Every row gives one point. Each copy is the shape, with its points in the same order, turned, moved and blurred by noise. Is it also mirrored, or only turned?

Shape (7 x 3):
.34; -.21; -.57
-.46; -.26; .27
-.23; -.13; -.16
-.18; -.22; .31
.37; -.09; .18
-.07; .06; .00
.19; -.03; -.56
Copy 1:
.29; -.24; -.47
.44; .20; .56
.32; .20; .09
.40; -.01; .50
.06; -.48; .23
.06; .04; .18
.19; -.07; -.45
Copy 1 is: mirrored
Copy 2, 7 rows:
.12; .71; .15
-.31; -.19; -.38
.01; .18; -.22
-.37; -.13; -.10
-.25; .13; .42
.04; -.02; .05
.28; .57; .08
Copy 2 is: mirrored

Shape, 9 rows:
.17; .00; -.55; .25
.12; .15; -.02; -.13
-.23; -.36; .10; .26
.28; .12; -.05; .20
-.43; -.40; .08; -.63
.23; -.43; -.11; -.05
.14; .09; -.21; -.33
.05; .18; .15; -.05
-.02; .18; -.66; -.05
Copy 1 (9 x 4):
-.16; .46; -.29; -.25
.08; -.07; -.26; -.03
-.38; -.05; .26; -.10
.08; .04; -.12; -.38
-.42; -.27; .01; .67
-.44; -.14; -.26; -.16
.06; .04; -.42; .16
.13; -.18; -.06; -.05
.03; .58; -.33; .11
Copy 1 is: mirrored
Copy 2:
.34; -.35; .09; .37
.11; .09; -.13; .03
-.37; -.43; -.37; .24
.03; .00; .04; .35
.08; -.14; -.94; -.31
.07; -.17; -.52; .43
.40; .06; -.24; .04
-.08; .16; -.11; .03
.61; -.41; .03; .11
Copy 2 is: mirrored
Copy 3, 9 rows:
-.30; .11; -.52; .32
.04; -.16; -.09; .01
-.12; .43; .24; .01
.19; .05; -.21; .37
-.39; -.22; .43; -.60
-.33; -.06; .17; .23
-.12; -.36; -.15; -.04
.28; -.10; -.04; -.02
-.40; -.05; -.66; -.01
Copy 3 is: only turned

Shape (11 x 6):
-.10; .43; .16; -.09; .11; -.09
.12; .06; -.14; -.03; .40; -.15
.36; .28; .27; .00; .10; .17
.44; .29; .08; .31; .31; -.11
.44; -.44; -.03; .31; -.38; .26
-.10; -.07; -.32; -.06; .18; .21
-.18; .07; -.34; .14; -.24; -.08
.27; .06; .16; .56; -.16; .43
-.15; -.74; -.46; -.02; -.26; .03
-.40; -.52; -.51; -.19; -.17; -.14
-.29; -.49; .33; .33; -.21; .21
Copy 1:
-.05; -.23; .04; -.04; .33; -.06
.03; .07; -.34; -.20; .02; -.01
-.20; .20; -.12; .16; .48; .08
-.30; .09; -.50; .17; .23; -.09
-.48; .66; .12; .31; -.22; .37
.28; .20; -.01; -.02; -.16; .14
-.08; -.15; .15; .13; -.33; .20
-.31; .42; .05; .66; .06; -.05
-.06; .46; .29; -.22; -.74; .37
.12; .12; .35; -.39; -.68; .30
-.32; .52; .56; .09; -.25; -.26
Copy 1 is: only turned
Copy 2 (11 x 6):
.06; .27; .04; .20; -.04; .33
-.28; -.03; -.21; .05; -.17; .12
.10; -.27; .12; .09; .15; .30
-.39; -.28; .05; .13; .12; .37
-.12; -.27; .32; -.32; .56; -.41
-.05; .03; -.15; .14; -.09; -.37
-.20; .42; -.02; .11; .27; -.28
-.17; -.30; .58; .21; .42; -.11
-.20; .26; -.07; -.47; .15; -.83
-.16; .53; -.22; -.33; -.02; -.67
-.03; .17; .72; -.30; .00; -.40
Copy 2 is: only turned

Shape, 13 rows:
.26; -.24; -.19; .20; .05; .01; -.45; -.10
.34; -.20; -.02; .01; .38; -.26; .47; .03
-.27; -.23; -.17; .20; .32; -.42; .11; -.14
-.16; -.17; .00; -.20; .26; -.32; .41; -.14
.03; .13; -.47; .30; -.23; -.82; .18; -.48
.19; .12; .34; .38; .18; .06; -.10; -.28
.00; -.29; .00; .47; .12; .09; -.24; .15
.62; -.24; -.19; .14; -.16; -.02; .49; -.08
.21; -.12; .66; .10; .29; .15; .26; -.25
.41; .28; -.28; -.48; .39; .24; .39; .61
.23; .04; -.23; .32; -.18; .37; -.01; -.26
.43; -.25; -.02; .23; -.10; .14; -.06; -.32
.52; .19; .12; .12; -.54; .44; -.04; .15
Copy 1 (13 x 8):
.27; .15; -.39; -.06; .27; -.38; .06; .10
-.30; .23; -.45; -.40; .04; .13; -.07; -.46
-.27; .04; -.66; -.05; -.20; .10; .23; .03
-.42; .08; -.32; -.41; -.25; .32; -.03; -.07
-.74; -.10; -.45; .36; -.31; -.59; -.12; -.09
.22; .29; -.19; .32; .17; .20; -.15; -.20
.30; -.01; -.39; .03; .34; -.01; .37; -.10
-.22; -.15; -.23; -.42; .27; -.27; -.32; -.57
.08; .30; -.17; -.09; .34; .61; -.30; -.19
.16; .53; .12; -.88; -.29; -.02; .15; -.60
.37; -.26; -.05; .04; .06; -.25; -.18; -.27
.21; -.05; -.21; -.05; .40; -.20; -.34; -.14
.27; .02; .56; -.06; .36; -.31; -.13; -.40
Copy 1 is: only turned
Copy 2 (13 x 8):
.01; -.08; -.06; .05; .04; .47; -.26; .13
-.13; -.19; .64; .14; .35; .00; .22; .13
.15; .01; .15; .12; .70; .14; .02; .35
-.12; .02; .20; .14; .58; -.19; .30; .29
-.05; .51; .30; .09; .78; -.15; -.59; .05
.15; -.37; .05; .00; .35; .18; .03; -.43
.41; -.18; .06; -.11; .13; .41; -.01; .10
-.04; .15; .73; .23; -.09; .03; .05; -.15
.00; -.36; .19; .01; .35; .13; .60; -.45
-.30; -.65; .47; .10; -.35; -.53; .07; .45
.31; -.02; .05; .35; -.09; .07; -.23; -.27
.03; .08; .21; .19; -.02; .34; -.04; -.25
.19; -.08; .09; -.17; -.55; -.14; -.12; -.44
Copy 2 is: only turned

Shape:
-.25; .57; .44; .30; .32; -.32; -.15; -.07; .03
-.26; -.06; -.06; -.38; -.09; .12; -.02; .16; .23
.13; -.12; -.49; -.15; .27; -.36; .33; .30; -.17
.24; -.15; -.11; .17; -.09; -.12; .38; .00; -.01
.05; -.05; .38; .43; -.33; .16; -.10; .00; .42
-.10; -.20; -.24; -.24; .43; -.25; -.23; -.40; .28
-.23; .50; -.07; -.28; .17; -.27; -.04; -.46; -.24
-.50; .01; .41; .27; .06; -.48; .04; -.22; -.26
-.19; -.17; .46; .00; -.39; .42; -.05; -.32; -.36
.41; -.23; .16; -.28; -.27; .12; -.24; -.04; -.53
-.31; -.12; -.19; -.44; .19; .46; .36; .06; -.46
-.26; -.06; -.11; .42; -.32; .41; -.27; .13; -.42
Copy 1, 12 rows:
.35; -.06; .31; .08; .49; -.25; -.08; -.28; .64
-.11; -.04; .17; -.05; -.26; -.51; -.14; .03; -.13
-.29; .34; .66; -.18; -.15; .18; .08; .25; .03
.18; .24; .14; -.16; -.23; .25; .03; .24; .10
.49; .13; -.46; -.14; .04; -.19; -.34; -.07; .19
-.50; -.12; .01; .09; .04; -.25; .06; .40; .48
.00; -.40; .52; .43; -.03; -.13; .21; -.08; .48
.20; -.43; .23; -.40; .22; .11; .01; -.28; .50
.53; -.52; -.27; -.08; -.08; -.06; .24; -.15; -.25
.31; -.35; .07; .19; .13; .23; .09; .36; -.50
-.13; -.08; .38; -.11; -.30; -.26; .64; -.06; -.39
.07; -.03; -.22; .08; .06; .23; .03; -.56; -.38
Copy 1 is: only turned
Copy 2 (12 x 9):
-.29; -.34; -.36; .08; .43; .46; .41; .36; -.43
-.22; .10; -.03; -.09; -.43; .29; .29; -.09; .31
-.08; .44; -.09; .44; -.29; -.17; -.01; .10; -.07
.20; .22; -.36; -.04; -.08; -.21; .04; .17; .13
.00; -.33; -.46; -.44; .27; .24; .18; -.07; .42
-.33; .05; -.18; .07; -.25; .49; -.40; .35; .02
-.17; .07; .07; -.02; -.19; .50; .31; .65; -.36
.15; .09; -.55; -.12; .12; .62; .21; .07; -.52
.27; -.12; -.26; -.92; -.23; .23; .35; .04; -.09
-.19; .45; -.09; -.82; -.10; -.23; .10; .06; -.15
.04; -.01; .06; -.15; -.84; -.08; .36; .14; -.16
.50; -.19; .19; -.42; .03; -.03; .19; -.34; -.13
Copy 2 is: only turned
Copy 3, 12 rows:
.59; -.17; -.19; -.12; .18; .34; .20; .02; .56
.22; .12; -.19; .36; -.17; -.21; -.27; -.19; -.20
-.23; -.18; .33; .10; -.46; -.14; -.44; .39; .14
-.27; -.01; .24; -.08; .17; -.05; -.16; .24; -.15
.00; .10; -.29; -.16; .32; .12; .35; -.17; -.42
-.01; .24; -.19; -.15; -.27; -.35; -.27; -.39; .45
.52; -.02; .33; -.05; .07; -.15; -.25; -.23; .61
.50; .07; -.17; -.24; .34; .34; -.32; .25; .36
.44; .58; .23; .01; .40; .32; -.22; -.29; -.35
.23; .52; .65; -.07; -.32; .09; .06; -.06; -.42
.10; .25; .35; .67; -.08; .14; -.68; -.23; .02
.22; -.06; .20; -.12; .02; .67; -.28; -.41; -.46
Copy 3 is: mirrored
